Every row gives one point. A path goes straight from each point to the next, and from the last back to the first. The post is the endless flat space through its rows: a point in 2 columns, a line in 3, a plane in 4, and so on, so that a path can go around it. Count how often the path circles the post. Going back the other way cancels.
In the rows, zero is written as 128.

Post (1 x 2):
[[133 121]]
Path, 22 rows:
[[132 139]
 [169 150]
 [181  87]
 [104  83]
 [101 131]
 [107 114]
 [138  66]
 [130 104]
 [ 81 135]
 [133 148]
 [154 126]
 [167  74]
 [121 103]
 [156  80]
 [179 120]
 [125  88]
 [113 111]
 [123 145]
 [170 150]
 [180 102]
 [105  70]
 [100 114]]
Times around: 3

Post, 5 rows:
[[138  88 108 154 143 152]
 [112 137 134  52 138 129]
 [ 94 111 156  81 128  93]
 [131 169 162 110 135 107]
 [123 161  79 189 166 151]]
Path (18 x 6):
[[ 83 111 131 129 166 148]
 [ 67 152 139 159 129 143]
 [ 91 166 141 108 112 101]
 [157 151  94 107 151 130]
 [116 181 133  69 166 102]
 [ 96 168  90 123 191 149]
 [ 75 118 115 139 177 138]
 [129 148 143 124 112 192]
 [ 84 171 123 179 124 143]
 [149 112 140 138 115 130]
 [117 135 118  97 141  94]
 [130 142 178 137 156  55]
 [141 128 130 192 173 170]
 [124 138 169 100 101 154]
 [158 101  90 140 129 180]
 [130 137 107 106 142 122]
 [124 121 131 123 142  72]
 [130 176 160 124 191  59]]
Times around: 3

Post, 11 rows:
[[120 149 157 120 153 157 128 134 181 161  68 108]
 [122  94 157 103 123 117 172 140 120 140 170 112]
 [122 151  87 109  83 126 118 155 100  90 109 113]
 [ 67 169 143 140 136  90  77 124 119 129  76 196]
 [178 151 103  84 143 128 108 117 159 187 153 169]
 [ 97 170 126 140 119 167 127 149  90 145 113 104]
 [ 92 118  96 131 182 102  53 183 165 152  67 167]
 [123 133  71 148 113 112  71 104 133 171 124 186]
 [152 168 155 144 131  96 159 105 108 116 145 154]
 [130 101 175 102 162 152 153 122 115  98 135 151]
 [135 132 101  93 122 109 124 125 101  93 175  92]]
Path (27 x 12):
[[122 167 157  90 133 150 136 116 158 132 127 164]
 [121 142 155 140 118 101 114 145 110  72 159 167]
 [ 94 152 182 135 115 116  96 135 116 144  99 158]
 [149 176 158 105 174 152  72  94  97  97  86 146]
 [131 101 142 144 201 134 127 108 115 183 128 187]
 [133 121 128  99 139 112 145 125 100 105 145 139]
 [151 143 132 113 161 113 112 158 167 143  64 166]
 [143 170 157 114 131 102 122 186 136 118  67 148]
 [133 141 143 104  98 109 132  90 107 135 188 156]
 [ 87 126 113  94 143  91  82 132 190 132 147 152]
 [134 140  83  87 130 157 117 112 118 132 154 155]
 [ 78  98 142 102 177 143 162 109 160 198 127  92]
 [ 69  92 177  70 170 163 120 156 168 178  62 127]
 [150 113 132 107 102 126 126 130  91 131 159 165]
 [180 159  84 129 135 102 123 173 153  95 121  56]
 [105  91 114 166 123 175 107 172 134 137 104 170]
 [135 142 143 123  78 155 177  90 145 104 108 109]
 [101  91 120 115 143 117 175 130  79 132 161 173]
 [164 151 114  88 125 171 139 126 125 165 115 124]
 [148 124 113 115 106  70 121 136 185 158  96 122]
 [181 109 163  48 134 170 150 138 155 109 136 109]
 [144 176 161  88 117  75 127 162 221 104 107  63]
 [106 160 121 159  72  98  99  92 153 106 115 134]
 [120 166 144  95 115 155  78 124 139 149 102 140]
 [121  99 122 165 130 102  97 110 106 131  84 144]
 [142 103  93 113 129  39 144 108 139 135 111 155]
 [ 82 138 108  86 151 130  71 142 137 159 104 186]]
Times around: 1

Post:
[[116 116 180  90 147 132 202 127 141 134 137 135 100 172  96 187 132  66]
 [146 201 156 105 124 101  96 136 173 111 118 123 198 143 132 122 173  86]
 [112  90 198  90  94 135 159  93 138 139 147 103 104 154 120 221 140 126]
 [160 114 105 115 128 144 138 114 138 209 116 114  89 124 132  88 139 146]
 [149 188 136 150 140 129  77 174 108  99 135 114 160 100  90 130 215 107]
 [ 89 123 176  69 138  99 147 101 130  96 170 121 126 165  89 152 170 106]
 [119 110  92 156 131 108  87 164 157 162 142 162  89 125 100 129  92 139]
 [141 154  99 151 110 141 142 127  91 163 134 156 116 130 145  96  86 175]
 [140 136  88 124 140 148 101 159 144 121 119 123 154 143  73 100 103 143]
 [ 93 150 138 108 116 168 106 119 127 119 147 165 161 138 125 148 139  61]
 [141 186 120 123 139 110  74 190 142 111 160  70 165 141 156 106 165  84]
 [145  72 112 144 162 156 155 131 130 139 135 147 121  78 161 110  82 167]
 [129 129 118 123 124 142 128 150 151 114  98 127  80 119 151 102 135 150]
 [174 115  92 153 109 123 130  98 134 136 113 116  83  90 121 103  84 140]
 [188 140 155 110 104 134  77 147 128 123 135 152 128 158 122 108 178  88]
 [110  81 135  53 134 116 177 105 109 120 119 152 106 163 133 215 139 107]
 [133 120  91 174 165 145 113 114 139 130 119 134 115 166 129  97 122 150]]
Path (13 x 18):
[[165 140 147 109  99 124  52  99 162 154 185 119 151 173 124 135 130  91]
 [192 145 162  76 167 140 136 143 135 174 113  62 128 195 169 119 205 104]
 [156  78 134 109 116 113 108 168 141 125 112 100  69  95 119 153 144 123]
 [118  87 140 143  96 138 134  48 151 130 139  95 139 111 110 117 109 180]
 [127 141 107 104  95 129 156 157 119 124 164 129 150 175 148 155 107 108]
 [ 93  91 122 124 132 138 163  63 143  97 138 173 102 192  98 119 142 121]
 [166 124 124 127 133 163 107 108 146 108 130 145 158  79  78 162 138 136]
 [ 77 185 153 135 126 180 150 122 104 158 153 147 165 180 121 193 113 117]
 [104 181 138 161 205 147 157 130 160 116 110  98 149 104 101 100  93  99]
 [161  99  80 129 140 136  94 199 147 191 111  81 135 177  49 118 134  86]
 [140  87 127 127 126 183 143 144 130 100 125  73 128 129 155 164 121  92]
 [144 135  79 102 105  72  93 130 139 110 149 125 123 186 121 137 102 115]
 [ 85 134 149  92 136 140 184  58 154  67 170 132 153 104 164 148 111 169]]
Times around: 2

Post (17 x 18):
[[139 125  97 111  95 145 130 111 139 112 140 107 140 107 124 128  77 133]
 [142  83 205 136 125 140 126 112 130 176 120 172 150 148 150 151 177 116]
 [120 162 101 110 131 140 129 137 122 111  68  73 121 154 128 118 126 123]
 [122  98 139 141 181 133 109 139  94 115  99 146 171 187 137 119 185 118]
 [ 80 172  88 162 139  96 120 156 130 133 110 152 148 108 110 140 133 128]
 [129 130 144 109 113 139  87 137 139 110  91 141  80  88 117 114 154  59]
 [115 113 173 105 107  88  61 176 171 117  97 138  89 119 127 102 170  52]
 [110 114 103 146 130 116 114 185  90 103  85 121 119 155 121 129 154 107]
 [143 110 143 127 140 157 148 166 162 115  89 136 115 162 148 132 131  99]
 [141  96  83  83 156 139 189 129 132 116 102 111 153 144  75 170 140  87]
 [118  98 136 139 153 141 113 147 110 148 126 110 113 170 145 119 114 110]
 [116 116 100  89  94 164 134  72 126 118 151 147 117 124 109 187 127 128]
 [ 72  87 165 121 135 145 141 128  91  71 151  84 153 158 168 133  79 129]
 [129 117 114 158 143 141  81 137 128 116  98  67 101 144 121 140 135  67]
 [119 139  99 159 118 130  91 160  72 115 136 123 169 177 182 158 106  75]
 [163 171  91 124 134 123 152 105 141 135 125 113  93 114 112 165 108 145]
 [ 86 144 106 168 164 107 119 198 129 150 173 141 174 103 144 138 176 146]]
Path (29 x 18):
[[143 140 117 163 171 115 135 147 126  95  61  81 101 175 101 128 162  64]
 [191 102  75 171 162 138  89 137  83 121 132  70 151 204 129 161 134 104]
 [ 87 120 122 139 179 143 118 163 112  97 129 123 128 174 159 100  44 161]
 [136  76  79 113 108 170 131 184  80  53  33 166 185 149 128 153 189  73]
 [139 130 113 123 142 141 168 146 159 190 127 175 109 179 174 142 106 123]
 [124 133  58 147 164 202 157 151 136 103  77 120 117 116  95 133 170 103]
 [140 164 171 132 149 137 144 108 108 103 143 179 137 167 177 140 105 136]
 [134 181 102 152 115 104 109 139 156 150  99  68 113 125 124 143 135 107]
 [153  89 142 130 195 155 173 126 129  89  97  88 157 184 155 104 148 160]
 [116 136  78 127 174 167 144 110 139 129  94 103 128 154 123 199 166 111]
 [ 99 107 159  94 138 151 161 136 110  85  64 146 148 141 125 163 142 115]
 [ 44 151 145 149  95 120  60 154 131 146  94 145 111  84 111 142 147  88]
 [130  78 118 123 177 167 137 153  89 128 138 115 137 180 173 143 118 104]
 [160  93  97 156 111 102 148 179 136 173 107 171 117  92 104 177 181  74]
 [154  67 110 105 123 150 174 159 139 112 110 163 108 161 120 143 189  86]
 [124 129 121 135 148 107 134 136 120 103 155 112 116 164 117 153  99 112]
 [172 119 204 150 105 186 115 127 169 181  69 139  30 143 144 144 157 117]
 [144 158 129 113 104 132 104 124 117  77  76 112 115 148 143 190 177 120]
 [108 126 137 156 175  70 144 133 108 191 111 126 124 108 138 131  85  90]
 [105 127 107 164 118  78  83 119 100 113 106  87 119 134 141  92 104 119]
 [125 114 110 157 162 160 151 143 118 139 137  95 126  96 106  92 115 122]
 [133 117 141 104 126 168 164 128 101 131 154 113  89 135 100 196  82  81]
 [150 179  53 140 151 130 149 165 105 109 134 109 158 141 133 163  69 125]
 [126  97  75 114 143 195 173 166 110 125  84 155 126 176 171 140 112 158]
 [137 151  86 126 159 100 163 137 133 169  69  89 132 143 141 109 111 135]
 [130 102  96  93 149 144 155 123 131  97 101 197 148 159 147 135 131 132]
 [124 101 176 166 185 108  84 129 110  86 145 177 150 170 179 105  99 130]
 [140  94 129 122 161 165  81 137 106 129 118 142  91 125 102 106 199 125]
 [115 117 109 120 155 160 149 212 139  87 112 111 186 211 145 121 148 102]]
Times around: 2
